Each wall is flat, endless, passes through zero and stands at right angles to its row. A trip goes straight from one point to another. List the walls that it crosses, first one first.
(in the rows, 128 means zero)

Walls:
(1): 173 133 101
(2): 68 124 112
(3): 146 133 157
(4): 62 170 84
(5): 188 70 84
(6): 203 112 151
(7): 50 93 215
(8): 151 143 96
(9): 89 161 122
Trips:
173 161 110 to 143 93 120 => 3
150 138 25 to 69 147 87 => 5, 1, 7

Walls:
(1): 143 120 112 59 145 122 88 173
(2): 150 114 100 58 53 86 67 95
(3): 46 129 157 139 165 107 102 76
(4): 183 106 107 137 101 95 105 97
(5): 130 163 139 81 128 51 141 102
(6): 142 72 144 151 127 100 163 64
(7): 102 53 160 193 60 195 144 97
Trips:
144 160 173 225 157 165 122 116 to 120 130 80 174 88 132 122 133 => 4, 3, 6, 2
110 92 210 166 103 96 146 191 to 216 79 164 149 195 146 158 131 => 3, 4
183 153 136 171 110 155 64 35 to 120 142 55 153 122 30 189 83 => 5, 7
147 168 142 136 40 181 194 144 to 117 164 134 97 112 115 93 217 => 2, 1, 7, 5
85 136 172 147 160 125 128 201 to 102 158 138 148 98 66 99 95 => 5, 1, 2, 4, 6
148 81 103 137 105 145 110 121 to 128 113 187 129 125 167 122 108 => 1, 3, 2, 4

Walls:
(1): 145 55 138 114 135 162 126 57 104 106 157 111 122 103
(2): 142 168 121 173 123 214 150 105 125 165 167 84 186 113
(3): 187 114 179 93 175 185 169 130 129 129 98 73 184 93
(4): 117 149 111 132 196 113 64 136 146 170 188 133 159 136
(5): 142 85 208 131 178 95 158 173 125 139 208 103 180 90
(6): 227 95 148 94 174 115 189 173 154 157 130 195 188 121
(7): 121 137 176 58 114 126 97 215 93 165 112 120 164 179
(8): 123 177 112 40 104 76 166 147 37 96 114 126 132 159
(9): 182 182 114 122 83 114 103 107 109 210 55 213 134 165
(10): 86 189 113 130 151 203 179 134 130 187 105 146 115 163
(11): 159 101 130 127 142 113 139 75 173 62 162 168 125 54
Trips:
105 144 124 185 194 123 214 141 138 100 202 172 149 89 to 125 167 126 56 180 164 119 197 43 179 143 167 173 157 => 8, 7, 11, 9
62 85 91 183 140 141 105 87 117 97 103 123 173 81 to 100 91 134 121 174 150 151 161 103 158 150 173 159 53 => 5, 3, 6, 10, 7
179 199 168 205 188 75 33 121 176 116 77 143 80 100 to 93 102 126 137 134 152 88 92 178 112 172 90 119 123 => 9, 1, 2, 5

Walls:
(1): 112 133 145 126 173 193 79 172 96 114 103 69 190 57 102 125 83 199 66
 179 186 121 82 98
(2): 111 81 147 116 162 99 131 100 193 135 150 131 122 107 180 13 98 204 108
 97 119 143 134 124
(3): 127 148 66 113 114 106 161 152 118 105 122 88 125 168 137 144 60 100 177
 170 102 111 116 158
(4): 115 242 62 111 192 172 98 172 103 120 143 150 159 106 81 119 151 85 146
 121 87 148 182 190
(5): 120 26 105 115 131 153 125 110 184 95 144 92 86 104 199 81 107 229 130
 125 157 110 97 135
(6): 117 73 142 125 124 122 171 130 85 163 175 47 198 109 146 188 131 132 48
 85 110 151 168 154
(7): 180 152 123 190 109 125 96 145 160 139 95 72 112 165 172 140 114 158 72
 137 216 127 178 229
(8): 98 86 148 131 124 70 126 182 118 76 116 126 175 134 56 115 164 64 180
 103 163 155 136 135
Trips:
124 169 165 189 137 193 151 133 199 132 102 146 103 130 144 130 109 52
 132 171 120 155 149 129 to 184 157 85 125 159 150 151 55 119 141 112 62 173 135 138 126 196 185 132
 204 146 160 199 133 => 1, 6, 3, 5
157 130 114 132 111 185 119 175 107 147 127 74 36 44 188 139 239 116 137
 158 179 146 151 135 to 129 181 236 35 196 131 135 88 205 197 118 154 122 64 107 105 133 102 146
 162 183 146 80 105 => 6, 2, 7, 5, 4
66 143 162 149 126 205 84 203 150 141 132 154 133 120 183 200 153 103
 133 77 129 104 143 28 to 77 140 135 137 178 113 87 131 110 122 151 141 112 48 172 85 119 178 93
 91 111 178 112 171 => 5, 2, 7
77 96 114 120 111 140 58 143 64 185 119 145 134 100 167 96 136 89 75 94
 82 97 92 123 to 142 184 71 129 145 117 50 150 120 166 78 152 147 107 153 92 186 147 141
 161 111 132 89 95 => 6, 2

Walls:
(1): 136 100 150 94 105 128 137 98 156 96 115 121 190 118 127 91 165 118 96
 179 131 162 143 181 169 135 39 26 127 116 137 157 171 72 214 134 165
 153 81 52 144 134 86 85 148 56 140 79
(2): 124 158 174 142 138 135 161 142 158 128 138 188 138 129 117 186 156 79
 162 123 180 139 102 127 104 132 46 82 114 150 123 132 155 189 147 153
 156 157 76 77 201 158 104 128 157 134 72 108
(3): 53 167 85 181 145 163 96 88 188 147 145 114 63 119 42 134 133 121 133 68
 126 104 170 142 103 96 83 102 166 129 125 122 157 109 133 159 124 145
 123 81 158 150 159 150 140 98 187 144
(4): 138 120 116 137 116 90 85 114 131 124 168 163 102 90 101 103 111 162 108
 102 128 158 111 138 171 76 181 150 138 153 169 79 167 135 130 143 154
 169 132 162 147 166 100 164 96 132 175 135
(5): 40 81 226 147 151 98 108 148 132 105 154 103 165 152 110 201 82 135 181
 101 113 88 60 124 122 161 112 142 124 179 88 143 57 122 118 161 41 112
 133 134 128 131 150 99 132 188 133 105
(6): 96 98 132 62 163 135 175 77 186 89 226 127 80 173 159 149 169 84 98 177
 116 99 113 164 119 110 148 83 80 185 108 224 192 112 115 111 96 137 148
 120 102 144 144 96 207 133 159 141
(7): 124 192 107 86 112 125 137 138 88 77 135 72 144 190 88 56 122 110 62 126
 86 146 160 116 113 117 87 130 103 77 90 180 157 137 136 91 146 86 73
 121 79 190 132 74 128 139 111 61
Trips:
153 181 183 80 56 139 123 131 107 123 80 104 155 149 113 155 169 145 88
 101 98 108 193 127 116 187 136 110 73 115 234 109 192 135 192 139 173
 179 67 124 95 68 127 80 128 133 125 65 to 164 114 165 178 140 163 140 93 136 217 141 162 163 65 138 148 88 155 128
 141 156 163 75 154 150 138 178 170 81 142 137 87 127 179 116 155 122 98
 195 147 141 168 138 136 158 108 102 136 => 4, 7, 1, 5
142 89 142 131 106 144 117 146 141 152 96 234 154 131 78 106 103 120 190
 142 103 101 145 144 199 132 148 153 176 92 54 103 165 200 100 171 137
 146 123 142 146 181 112 99 120 86 105 151 to 191 178 131 109 165 108 49 79 171 147 98 165 144 138 182 111 113 153 139
 135 146 182 211 144 137 138 106 152 74 109 100 150 137 173 160 99 151
 107 60 129 113 149 144 121 113 109 145 90 => 1, 7
108 103 127 142 140 104 116 174 147 173 50 108 130 43 121 147 103 140
 110 142 186 131 144 120 116 147 63 122 120 104 114 97 87 98 162 42 181
 118 63 122 116 131 134 103 91 170 180 149 to 156 154 105 158 78 55 174 176 175 123 145 75 222 136 98 105 86 64 106
 142 110 140 95 107 163 179 146 110 125 108 79 201 105 126 91 163 169
 114 103 114 65 249 74 133 92 56 145 84 => 7, 3, 5

Walls:
(1): 105 89 120 151 169 110 183 176 121 90 131 139 110 76 187 75 109 95 107
 123 154 89 113 192 54 130 137 148 22 143 114 128 141 172 145 122 63 90
 103 83 132 116 69 125 154 142 85 143
(2): 135 98 51 86 129 154 132 90 164 150 94 122 122 130 94 186 112 145 119
 120 122 82 93 106 104 152 156 78 126 162 144 109 100 131 123 146 162
 146 62 125 108 121 138 133 153 122 101 78
(3): 151 108 104 150 97 102 154 180 171 135 132 163 150 157 146 149 93 173
 160 124 109 156 172 89 113 176 169 150 163 96 137 161 144 128 219 118
 170 101 158 124 136 149 202 214 143 112 112 108
(4): 163 218 121 153 76 174 145 68 120 112 125 152 122 130 95 134 93 145 129
 157 96 122 79 126 180 122 130 144 160 138 154 54 123 136 112 104 165
 115 125 163 129 103 140 150 103 121 30 164
(5): 114 136 123 121 148 106 160 111 134 55 103 113 107 122 146 162 199 121
 125 141 130 159 125 137 116 133 148 139 110 190 206 79 78 102 65 107 59
 176 208 151 155 113 156 146 147 99 95 128
(6): 109 106 156 90 118 73 150 87 154 207 113 102 97 106 130 120 114 111 89
 105 171 58 173 222 178 153 113 94 146 156 112 183 125 114 167 96 108
 150 71 52 201 150 167 86 147 81 177 105
(7): 138 108 140 160 147 57 142 183 85 197 131 139 166 154 79 124 161 71 140
 159 189 202 127 134 204 147 153 109 135 100 172 160 159 132 172 159 75
 149 130 150 118 141 108 93 72 80 155 53
Trips:
163 156 176 103 114 130 181 114 121 217 160 101 133 141 87 77 115 130
 141 144 106 71 184 124 154 131 191 76 167 165 92 99 156 89 155 77 133
 176 117 135 152 200 98 114 112 110 94 113 to 98 86 65 191 116 146 160 131 81 182 200 76 117 118 130 185 103 152 107
 112 83 98 115 120 56 192 162 125 142 138 99 73 184 170 111 149 121 94
 155 137 146 91 114 113 98 162 96 172 => 7, 1, 6
123 203 128 172 106 134 67 118 163 112 85 103 127 111 128 136 126 150 80
 115 96 108 119 121 129 76 174 109 138 133 172 88 157 105 121 130 110 76
 176 146 90 128 78 122 129 142 110 133 to 72 184 173 139 100 131 117 64 120 104 85 212 151 77 102 124 107 164 107
 129 145 137 148 89 108 121 124 179 171 82 155 154 160 133 92 89 49 126
 180 152 155 71 127 181 140 151 93 143 => 3
119 155 144 142 74 177 172 158 129 164 157 103 95 119 148 119 145 124
 160 65 177 104 76 111 146 123 127 137 183 74 148 130 200 107 109 160
 153 157 172 151 145 142 152 101 122 156 102 127 to 148 148 70 121 113 160 149 95 183 143 150 136 136 128 130 128 138 125
 121 109 84 107 163 85 115 139 106 131 25 139 121 85 104 156 145 146 110
 95 99 162 125 86 134 169 135 87 102 136 => 7, 2, 1, 5
92 112 114 164 133 99 130 159 129 128 161 147 119 239 94 161 198 71 122
 113 167 96 130 126 144 113 170 125 92 116 134 159 97 138 130 90 85 102
 146 114 123 115 103 84 135 82 211 154 to 194 101 207 108 144 126 124 161 195 116 133 87 150 95 144 157 166 115
 114 123 68 139 104 116 172 97 179 131 144 114 129 97 147 88 162 131 93
 101 161 170 181 197 85 142 103 110 187 144 => 1, 3, 6
